Each row is a point. To make a cloud, some directions were put in groups of two or more. Within a group, all points are equally far from the middle, so they leave a hole (a ring in 2 directions, a hollow ball in 3). The other directions are filled evenly. Then the cloud was stretched, turned, moved and blurred a little. Count the holes, and give their numbers of directions, smallest first.
In the rows, zero is written as 128.

Cloud (14 x 2)
[[106  96]
 [ 64 135]
 [ 95 141]
 [137 147]
 [ 84 193]
 [109 128]
 [114  95]
 [175 124]
 [162  81]
 [106 178]
 [141 145]
 [180 158]
 [117 163]
 [124 114]]
Holes: 0

Cloud (21 x 3)
[[138  95  56]
 [176 114  82]
 [ 94 135 108]
 [151 164 135]
 [113 168 101]
 [ 97 128 167]
 [160 151 157]
 [130 159 148]
 [ 94 110 138]
 [ 95 140 110]
 [110 170  82]
 [117  96  75]
 [117  93  77]
 [150  69 149]
 [170  94 127]
 [122 174  98]
 [168 139 171]
 [108 164 100]
 [152 149 174]
 [173  88 155]
 [161  93  93]]
Holes: 1 (2)

Cloud (30 x 4)
[[139 102 133  87]
 [142 164 134 122]
 [ 90 105 123  84]
 [ 90  71  78 113]
 [140 111 122  80]
 [131 106  73 129]
 [ 68 153 116 124]
 [114 109 161  77]
 [173  78 160  98]
 [172 174 136  89]
 [144 154  68  94]
 [106  82 111 134]
 [143 110 124 158]
 [137 156 154 135]
 [ 84 112 135 182]
 [100 114  88  81]
 [107 133  83 151]
 [ 97 198 119 154]
 [170 124  85 162]
 [ 73  99  96 145]
 [ 88 152  65 112]
 [ 74 177 115 124]
 [180 120  97 164]
 [ 89  97 105 125]
 [164 108 141 143]
 [ 96 106 126 176]
 [156 151 148 170]
 [110 120 112 109]
 [ 81 176 148  91]
 [ 80 159 127  82]]
Holes: 0

Cloud (87 x 8)
[[162  93  82 100 116 124 164 174]
 [177 122 124  91  86 129  77 179]
 [116  99 125  80 138 181 159 171]
 [129  80  90 113 136 204 110 119]
 [181 165 148 133 179 120 101 156]
 [117 129 147 165 186 174 121 185]
 [124 101 155 160 182 148  91 168]
 [166 124  63 111 168 147 151 106]
 [ 95 144 100 168  99 137 154 162]
 [160 181 146 106 166 140  80 160]
 [108 171  95  88 105 196 107 103]
 [124 106 168 139 193 131 122 153]
 [ 98 138  82 143 146 122  76 189]
 [150 104 115  63 164 118 139  86]
 [174 138  81 162  76 154 123 169]
 [158 101 162  92 142 148 171 154]
 [112 173 118  78 156 197 131 103]
 [139 165  93 157 180 108 132 115]
 [154 182 150 128  99 175 138 131]
 [103 101 102 148 186 171 104 144]
 [184 159 138  89 162 151 156 153]
 [156 146  75 154 107 113 156 125]
 [178 162 151 132 112 132  72 139]
 [161 166 108  76 164 172  87 107]
 [160  93  79 107 169 145  83 125]
 [136 183 148 144  98 147  91 111]
 [108  81  89 136  98 127 150 142]
 [148 169 110  74 161 103 128 104]
 [100 116 120  87 108 188 146 168]
 [133  90 122  89 127 176  70 173]
 [145 170 112 168 105 170 152 116]
 [113 159  69 102 175 144 150 147]
 [168 151  93 169 138  98  90 170]
 [142  91 109  69 144 126 160 127]
 [131  97 139  82  89 158  83 107]
 [ 87 162 116  82  94 144 149 113]
 [167 122  65 120 120  90 127 166]
 [111 107 147  76 153 199 127 116]
 [ 94 145  74 111 161 176 160 127]
 [ 91 131  90 147 145 168 171 133]
 [104  95 116 157 180 118 100 138]
 [171  91 114 157 143 173 164 152]
 [104 154 159 148 121  94 140 181]
 [118 165  68 105 100 157 159 135]
 [ 91 148  75 112 125 202 139 101]
 [161 176 144 103 185 147 104 103]
 [128  80  91  99 132 105 147 186]
 [150 156  61 111 147 125 163 159]
 [153  96 170 150 143 162  77 154]
 [119 114 176 126 114 165 166 170]
 [116  85  96 110 109 192  89 136]
 [ 96 140  89 114 128 174  69 167]
 [169 133 101  85  74 163 126 130]
 [102 158  67 135 134 152 172  98]
 [157  99 165 101 165  99 132 167]
 [116  97 138  74 173 130  86 127]
 [ 95 115 133 162 162  97 110 144]
 [144  93 158 157 111  92 114 174]
 [175 125 114  70 141 165 161 121]
 [141 182 146 125 131 150 174 115]
 [143  79  86 128  95 124 154 183]
 [ 96 142  93 151 188 149 151 124]
 [134  78  88 132 173 112 115 128]
 [112  97 132  71 125 177 160 103]
 [107 107 136 164 132 143 177 165]
 [154 108 109  64 141 129 162  93]
 [172 154 119 171  83 147 136 143]
 [ 78 122  87 141 129 163 169  96]
 [153 168 138 105 113  95 142  89]
 [137 165  93 167 116 183 153 158]
 [169 100 161  90 172 134 149 180]
 [137 101 176 117 177 177 120 126]
 [ 72 111  82 134 103 115 118 110]
 [119 115 175 119 176 171 151 149]
 [156 139 116  73 132  89 117  81]
 [148 169  91 101 116 177  75 185]
 [ 88 121  85 126 165 142  74 152]
 [127 169 137 160 146 129 178 180]
 [118 107 170  94 148 193 100 102]
 [148  96 136  76 134 199 122 129]
 [163  93 110 161 125  90 142 163]
 [186 154 136 159 123 187 127 133]
 [155  96 125  84 103 187  91 142]
 [141  84 129 158 187 128 106 157]
 [178 104 127 170  98 176 110 155]
 [174 161 137 101 102  90 105 175]
 [182 115 114 158 179 131  96 132]]
Holes: 3 (2, 2, 3)

Cloud (97 x 9)
[[180 139 126 104  64 158 168 137 140]
 [162  81 116 123  96 134 121  82 176]
 [174  79 121  94 129 184 148 149 146]
 [107 117  99 156 138 128 114 136 179]
 [134 149 140 131 112 174 155  70 131]
 [188  79 171 123  81 141 115 138 117]
 [199 127 175 141 108 169 107 156 157]
 [195 107 108 154 147 141  82 134 175]
 [110 120 148 136 141 169 113 153 130]
 [125 148 129 121  57 150 129 163 167]
 [122 121 151 133 162 133 118 181 156]
 [117 135 133  94 148 122  99 121  91]
 [117  76 169 168 146 129 166 124 125]
 [196 130 143 140 116 128 107 152 174]
 [134  58 120 113  65 110  89 110 105]
 [188  90 138  74 121  97 134 150 112]
 [181  80 155  99 113 105  89 142 150]
 [132  66 158 164 103 150  69 157 125]
 [100 103 103 106  83 192 188 134 124]
 [132 141 132 112  79 142 113 176 105]
 [150 149 163 124 118 129 116  85 183]
 [152  69 103  72 102 116  97 114 109]
 [ 97 113  87 142  84 182 103 124 176]
 [168  66 188 108  85 178  93 144  97]
 [142  63 119  82 153 183 190 154 115]
 [163 128 149  98 116 128 165  64 150]
 [163 100 117  97  76 202 108  97 175]
 [158  85 124 112 121 167  87  92 174]
 [141  67 118  93 134 148 178 171 147]
 [144 136 148 171 153 103 118 124 140]
 [131  79 137 131 130 131 101 175 190]
 [108  88 164  90 127 117 117 175 126]
 [189 118 131  98  95 155 103 146 193]
 [110 102 141 151  90 151  84 164  94]
 [104  93 156 114 124  93 137 123 209]
 [189  84 145 164 128 108 142  82 149]
 [166  70 169 105 129 150 164 160 196]
 [137  77 176 158 110 178 105 178 161]
 [171 120 146  96 130 152 179  92  93]
 [103  79 107  86  58 147 164 117 124]
 [174  88  85 145  83 143 133  69  74]
 [129 138 167  94 101 106 153 142 139]
 [160 146 173  80 118 128  93 143 162]
 [123  69 148 153  83 142 173  96 157]
 [173  73 111  74 129 194 185 190 133]
 [161  67 173 138 141 156 155 157 193]
 [140  70 181  79 101 145  98 143 177]
 [184 137 153 144 132 127 163 160 142]
 [146 140 163 139 103 112 142  71 144]
 [153  62  86 143 132 111 163 103 162]
 [116 144  98 134 130  90 120  92 178]
 [110 127 175  96 137  89 133 106 129]
 [198 101  97 130  90 195 164 164 182]
 [159 132 170 189  96 121 171 110 106]
 [142 147  97 129 127 119 132 107 143]
 [197 127 181 119 124 143 142 147 193]
 [ 94 116 136 103  82 158 124 131 138]
 [105 111 142 145 149 178 109 138 165]
 [140  77 143 120  81 204 178 154 161]
 [145  61  87 105 144 125 141 126 130]
 [109 127 147 141 134 175 143 127 148]
 [179 123  90 134 109 169 151 101  99]
 [198 129 172 170 155 161 116 144 158]
 [127  69 175 118 103 133 138 114 183]
 [102  87 112  83 109 159 130 142 148]
 [114  97 114 105 103 107 154 174 175]
 [180  92 130  61 149 162 179 128 119]
 [129  77  99 152 170 176 159 161 142]
 [139 137 109 142 126 136 143 189 132]
 [183  83 127 136  94 182  94 136 103]
 [145 121 147 173 125  91 189 169 129]
 [144 146 130 107 108 184 121  95 101]
 [165 134 115 144 123 168  61 118  77]
 [112 131 129 114 144 110 203 104 166]
 [196  96 172 112 150 113  91 154 142]
 [191  80 161 126 129  90 129 123 141]
 [105 129  79 172 116 182 115 122 171]
 [171 148 127 158 138 156 141 131 166]
 [195 128 132 118  80 185 155 151 140]
 [136 148 165 164 140 165 103 117 162]
 [ 98 113 128 131 159 171 181  99 154]
 [122 134 105 102  85 108 112 175 106]
 [144 144  97 120 119  79 113 173 155]
 [176 139 111 149 107 196 149 107 122]
 [165 134 104 114  92 160  84 105 110]
 [119  73 126  92 170 184 115 139 146]
 [169 138  89 159 135 126 128 137 107]
 [147 145 110 139 165 122 183  85 164]
 [100  76 104 113  74 118 136  92 140]
 [156 145 106  95 136  90 176 110 173]
 [119  74 189 127  94 182  95 168  99]
 [165  62 175 150  99 181  81 139 109]
 [138 137 163 107 147 103 178 158 165]
 [170  77 119 120 107 138  89 102 100]
 [195 124 124 131  80 192 124 151 133]
 [186  78  94 105 136 127 142 149 114]
 [175 119 170 128 131 193 119  79 134]]
Holes: 1 (2)

Cloud (86 x 9)
[[205 124 187 166 151 107 126 108 143]
 [127 133 158 157 147  57 112  70 112]
 [157  94 181 174 164 112  89 115 182]
 [128 153 105 122 136  99 140 120  99]
 [ 57  85 134 107 140 175  96 123 144]
 [150  69 162 142  90  57  94 132 135]
 [131 114 105  87  62  97 138  96 125]
 [148 106 172 138  78  73 129 146 137]
 [143  79 146  90 145 122 149 149 143]
 [205  89 154 151 135 128 110  89  78]
 [120  99 149 114 133  76  33  81 135]
 [183 117 107  95 132 156 140 141  82]
 [156  86 117 111 155 129  96 127 142]
 [160  71 119 173 151 147  69 104  96]
 [125 121 167 170 143 140 157  82  82]
 [187  49 137 162 127 127 153 153 173]
 [147 103 111 103 161 124  94  82 128]
 [125 162 190 101 126 109  47 146 162]
 [ 91  83 133  87 130 111  65 153 173]
 [ 94  80 160 104 179 123  71 125 118]
 [162 113 180 157  95 120 127  88 111]
 [144 152 140 190 148 134  94  95  71]
 [124 140  80  97 130 136  98 117  78]
 [118  81 133 112 111  96 121 112 131]
 [118  84 147 121  92 130 156  72 181]
 [ 82 100 200 102 135 117 122 150 145]
 [144 158 180 135 160 175  99 136 153]
 [135 168 119  84 154 113  87 136 112]
 [184  90 132 151 130 115 113  51 129]
 [166 106 168 126 151 164  81 123 163]
 [208 147 126 135 103 147 125  89 134]
 [128 100 106 134 138  37  86 162 144]
 [150  95 164  96 115 154  76  81  83]
 [156  84 152 128 134 146  72  96  90]
 [126 128 105 142  81  65  96 138 136]
 [152 134  73 120 128 116 101 110 111]
 [120 154 115 149  88  95 120 111 144]
 [142 143 125  86 136  99 103 154 178]
 [ 99 135 195 154 152 151  54 161 119]
 [ 88  97 117 124 181 168 106 130 147]
 [131  58 165 114 146 140 133 142  90]
 [148 115  87  88 132  93 108  90 130]
 [124 140 152 115  69 146 163 111 121]
 [168 108 150  80 163 138 127 148 189]
 [127 145  90 150 136 101  89 134 202]
 [148 110  96 159 130  74 159  92 144]
 [128  87 102 142 154 116 127 144  91]
 [120 106 117  71 141 130  95 131 141]
 [127 108 177 165 161 126  66 101 183]
 [128 150 105 171  90 104 105 118 105]
 [114 106 183 163 107 138 132 105 140]
 [124 117 140 212 105 101  98 156 148]
 [133 158 174 158 152 109 165 113 125]
 [160 140 161 125 165 116  47 147 100]
 [156 178 114 115 134 115 145  95 130]
 [161 151 149 146 171 167  97 112 167]
 [171  98 165  87 102 170  88 104 165]
 [134 151 190 117 125 101 118 125 100]
 [139 106 185 171 138 142 122 102 117]
 [ 97  78 149 102 129 107 101 114  79]
 [178 135 146 107 132 131 100  69 182]
 [161 127 179 106 120 133  84  78 186]
 [105 143 207 126 142 157  88 103 152]
 [152 150 143 129  87 180  86  79 145]
 [190  48 160 152 148 159 112 142  98]
 [155 136 101  98 109 142  92  99 149]
 [137  79 174 136  85 126  91  98  96]
 [ 74  92 166 133 170 122  52 112 130]
 [ 99  97 180 128 167  81  74 139  98]
 [146 142 168 141  59 141 149  77 114]
 [124 156 143 158 114  70 137  91 144]
 [149 138 144 182 133  51  89 184 135]
 [152 146 170  94 143 149  89  95  70]
 [178  87 127 158 128 130  75  84 139]
 [103  98 156 128 150  60 106 139 160]
 [ 69 100 175 137 129 102  84 166 167]
 [146 138 154 129 128 120 174 156 190]
 [155 137 111 109 157 126  47 111  93]
 [175 158 147 169 102 157 132  77 121]
 [133  83 138 150 139  92 132  93 173]
 [115 105 129 121 165  92 153 108  81]
 [ 83  99 132  90 179 157  65 102 130]
 [127 152 164 176 128 115  85 162 144]
 [113 107 109 150 188 171 173  99 133]
 [203 133 124 122 147 110 109 137 176]
 [126 163 163 107  80  85  52 141 152]]
Holes: 1 (3)

Cloud (96 x 9)
[[150 165 148 162 106 189 119 139 145]
 [161  99  97 182 139 165 134 120 114]
 [148  88 112 147 116 184  86  91 162]
 [130 106 116 174 200 121 169 148 106]
 [117 152  79 131 132 113 158  99 140]
 [148 157 142 119 135 106  85 137  47]
 [189 123 155 103  96 157 124 133 105]
 [163 106  72  94 141 196 194 120 153]
 [114 117 139 110 159  98  95 100  94]
 [ 78 147  93 105 148  89 124 114 129]
 [152 172  99 146 178 161 122 184  97]
 [183 129 107  98 110 163 178 137  89]
 [202 101 187 128 127  89 101  83 157]
 [114 162 153 114 136 164 167  75 108]
 [122  87 121 136 139 106 152 138  95]
 [161  76 128 119 119 121 106 178 129]
 [187 147 100 141 167  96  76 170  77]
 [207 136  80 110 168 101 119 101 129]
 [ 91 108  92 181 170  88 181 174 185]
 [178  79 155 149 130  95 136 134 119]
 [110 180 139 120 125 182 101 116  85]
 [134 147 134 129 192 135 157 190 162]
 [ 48 119 144 138 103  91 120 151 104]
 [139 114 143  84 142 125  63 143 127]
 [ 96 137 160 169 114 103  88 135 168]
 [190 117  98 177 146  91 131 103  90]
 [191 141 112 141 131 101 188 131 150]
 [104 153  94  91 130  90 141 137 140]
 [140 177 128  92 162 139 129  74 163]
 [118 135 159 168 109  85  67 165 128]
 [174 122 127 107 126 121  55 112 120]
 [121 182 153 106 109 136 135 125 175]
 [161 131 159 128 121  50 116 105 109]
 [130 196 128 135 115  89  99 105  97]
 [ 90 112  85 151 120 122 156 114 155]
 [156 150 138 128 171 155 155  79 128]
 [126  84  76  54 180 133 119 135 148]
 [110 144 115 130 114 146 111 108 151]
 [ 83 157 129  81 129 131 138 124 133]
 [139 186 103 117 124  74 164 106  86]
 [180 136 131  86 142 182 104 160  45]
 [114 167 131 165 147 140 134 148 104]
 [143 117 160 160 161 188 134  88 170]
 [161 180 102 125 116 156 163 120 142]
 [174  88 125  80 128 126 145 142 111]
 [144  94 146 179 102 178 119 159 176]
 [155  56 158  90 128 112 117 129  89]
 [123 143 139 106 184 117 128  58 100]
 [140  75 119 151  90 197 132  74 121]
 [119 123 195 140 144  40  94 138  90]
 [156 116  81 114 151  65 189 124  81]
 [106  71 154 164 102 174 119 152 117]
 [165 105 140 169 101 153 170 114 148]
 [141  84  77 146 172 100 198 125 114]
 [ 97 123 154 140  84 148 164 100  96]
 [ 95 167 118 153 119 167 117 142  67]
 [179 156 118 112 163 138 162  90 162]
 [172 127 171 163 121 102 124 110 137]
 [115 163 138 122 108 236 104 113 139]
 [123 160 115  91 204 105  68 139 130]
 [107 137  89 138 149 123  80 177 140]
 [162 146 157 127  70 158 183 138 120]
 [168  90 120  93 117 129 151  85  87]
 [ 90 108 147 125 107 113 171 158  93]
 [174  79 200 109 140 125 109 106 135]
 [136 136  91 163  53  73 153 132 131]
 [130 149  93 111 184  97 185 152  66]
 [ 78 192 108 115 157 183 153 141 112]
 [132 184 196  92 128 157 110 134  80]
 [118 144 141 117 116 109  82 144  75]
 [170 174  93 146 173  95 166 194  77]
 [ 87 120  58  91 119  98  99 168 116]
 [106 139  95 152 159 112  77 146  95]
 [ 74  99 104 111 158 165 125 123 189]
 [125 115 102 196 120 154 137 108 148]
 [167 130 128 174 103 113 106 185  78]
 [122 162  83 119  99 135 164 181  86]
 [ 78 131 150 142 124 118 121 181 108]
 [182 131 113 142  92  64 147 124 122]
 [109 158  78 184 113  94 111 177 101]
 [178  87 146 150 103 163 102 111 116]
 [112 172 160  80  80 157  87 110 128]
 [ 88  78 160 119 101 166 135 188 145]
 [115  86 129  73 131  99 160 123 169]
 [ 70 204 126 128  87 180 137 120 125]
 [139 141 104 144 151 130  71 153 163]
 [158 112 132 172 107  87  75 148 126]
 [119 188 139 118 116 141 156 165 161]
 [151 118  78 144 109 150 110 104 147]
 [130 109  98 113 140 126  83 157 121]
 [146 161 114 160 110 169 179 136 123]
 [157 166 183 121 124 154 103 100 124]
 [130 194 125 146 157  57 114 136 106]
 [151 110 108  92 161 156 156 136 123]
 [ 64 195 115 144  96 145 175 130 137]
 [125 110 177 113 106 102 105  96 112]]
Holes: 0

Cloud (108 x 9)
[[ 86 158  96 157 138 180 109  95 115]
 [112 145 122  83 134  50 123 127 194]
 [136  99 121 103 146 102 118 129 104]
 [ 91 136 112  67 138 117  90 114 155]
 [151 163  81 104 166  73 137 172 118]
 [186 155 124  88 117  92 126 136 125]
 [153 179 135 141  78 120 115  81 119]
 [158 174  95 160 150  84  98 180 143]
 [113 139 101 135 152 182 146 149 154]
 [161 141  51 148 142  96 121 111 132]
 [ 88 178 110 129 132  74 156 110 166]
 [135 162 173 153 152 103 162 101 147]
 [102 168 118 124  83  85 124 136 195]
 [155 141 136  56 163 153 135  93 154]
 [177 119 103  81 117 193 103 115 140]
 [148 156  61 148 108 137 132  93 163]
 [155 126 124 158  89 100  81 113 184]
 [156 195 123 104 115  96 113 157  97]
 [160 153 136  99 143 150 125  82  89]
 [145 193 119 108 111 180 114 176 157]
 [106 120 155 130 185 136  93 119 154]
 [ 96 127  54 125 112 144  95  97 165]
 [ 81 148 127  94  91 133  77 146 145]
 [ 82 128  72  90 146 136  94 108 166]
 [173 150 142 138 153  72 171 125  99]
 [171 131  74  53 135  99 111  97 139]
 [168 164 142  96 164 134 131 149  93]
 [114 172 136  75  83 116 142 139  92]
 [ 84 146 105  76 153 148 123 131 171]
 [ 76 193 151 101 156 128  98 154 113]
 [116 173  87  62  80 164 110 124 144]
 [ 71 152 128  90 179 116 118 126 137]
 [134 100 141 133 140  73 128 143 148]
 [121 132 146 147 119  97  70 132 172]
 [ 88 110 121 167 115 139  58 164 125]
 [105 134  77 132 141 139 121 176 133]
 [157 168 107  88  95 120  75 120  98]
 [138 142  32 108 143  81 125 126 134]
 [156 172 107 166  85 143 151  97 122]
 [139 151 112  70 138  57  95 152 112]
 [146 125 131 174 102 110  80 144 124]
 [147 133  69 109  95 139 179 113 142]
 [150 170 127 108  86 121  84 160  75]
 [135  96 109  92 105 125 137 156 132]
 [182 162 152  99 157 106 105 165 125]
 [186 124 108 101 151 124 147 106 179]
 [164 132 107  98 110 227 122 115 117]
 [ 91 127  87  76  72 108 153  91  83]
 [ 95 146 110  90 172  95  58  94 187]
 [ 87 116  54 131 166 138  77 112 136]
 [107 123  73 139 143 125  83 163 171]
 [113 124 128 153 105 111  98 133 185]
 [125 170  53 118 123  75 107  90 200]
 [115 116  48  87  91  97 125 138 140]
 [153 138  70  92 141 137 126 152 139]
 [190 139 108 111 164 138 115 151 167]
 [158 141  74 147 111  92  75  58 180]
 [183 130  62  99 121 123  97 135 126]
 [130 147 106 160 160  61  84 142 206]
 [150 147 129  86 143 135 107 126  66]
 [159 180 145 137  89 156  80 165 161]
 [137 166 156 138 139 122  52 145 109]
 [176 171 146  74  81 115 123 150 160]
 [ 69 180 113 129 128 148  76 121  97]
 [117 209 110  86 133 129 117 133 110]
 [142 187  76  87 175 115  68 126  95]
 [110 129 142 147  84 114 124  96  97]
 [104 130 141  91 164 131 145 143 202]
 [158 180 100 152 126 144 109 129 111]
 [163 166  74 138  91 156 139 116 162]
 [118 130  86 161 147 111 143 128 116]
 [180 148 101 122  94 137 170  99 113]
 [155 166 130 165  83 164 118 141 150]
 [142 173  98 148 124 129 132 193 129]
 [ 94 135 120 105 142  25 104 153 130]
 [161 145  74 151 108 118 101 168 146]
 [108 194 121 169 100 125 133 115 127]
 [120 134  46  93 126 135  85 159 134]
 [183 125 118 107 103 154  81 119 124]
 [183  83 129 121  89 121  82 139 163]
 [117 116  90 100  77 119 170 125 175]
 [ 72 117 118 130 105 153  76 131 143]
 [119 159 123  79 166  61 110 180  99]
 [110 156  99 166 147 127 155 105 122]
 [ 87 158 123 131 124  50 145 136 153]
 [173 143 140 149 118 125  80 152 111]
 [140 125 156 114 120 170 158 179  86]
 [ 97 130  59 136  98 124 102 162 134]
 [185 157  90 126 107 126  77 155 155]
 [160 166 131  76 138  63 127 111 106]
 [125 165 121 164 166 151 122 127 165]
 [128 167 183 138 145 111 128 106 130]
 [144 176 153  77 153 133 105 152  98]
 [154 107 124 128  97 126 168 150 187]
 [167 144 134 117  95 181  71 112 123]
 [121 201 176  99 118  66 147 134 120]
 [143 146 175  89 167 128 143 166 109]
 [108 167 150 130 109 152  75 110 139]
 [142 174  90 156  85 174 146 123 125]
 [154 172 128 146 154 167 156 178 123]
 [129  89  82  54 152 138  84 124 166]
 [122 124 124  83 181 170 148  82 153]
 [182 163  72 132 167 125  74  89 172]
 [121 184  73  63 136  69 130  86 168]
 [148 140  87 148 106 146  50  93 108]
 [102 123 110  49 114 172 104 115 106]
 [ 72 127 161 106  98 170 133 124  81]
 [ 86 189 191 137 145  98 134 135 102]]
Holes: 1 (4)
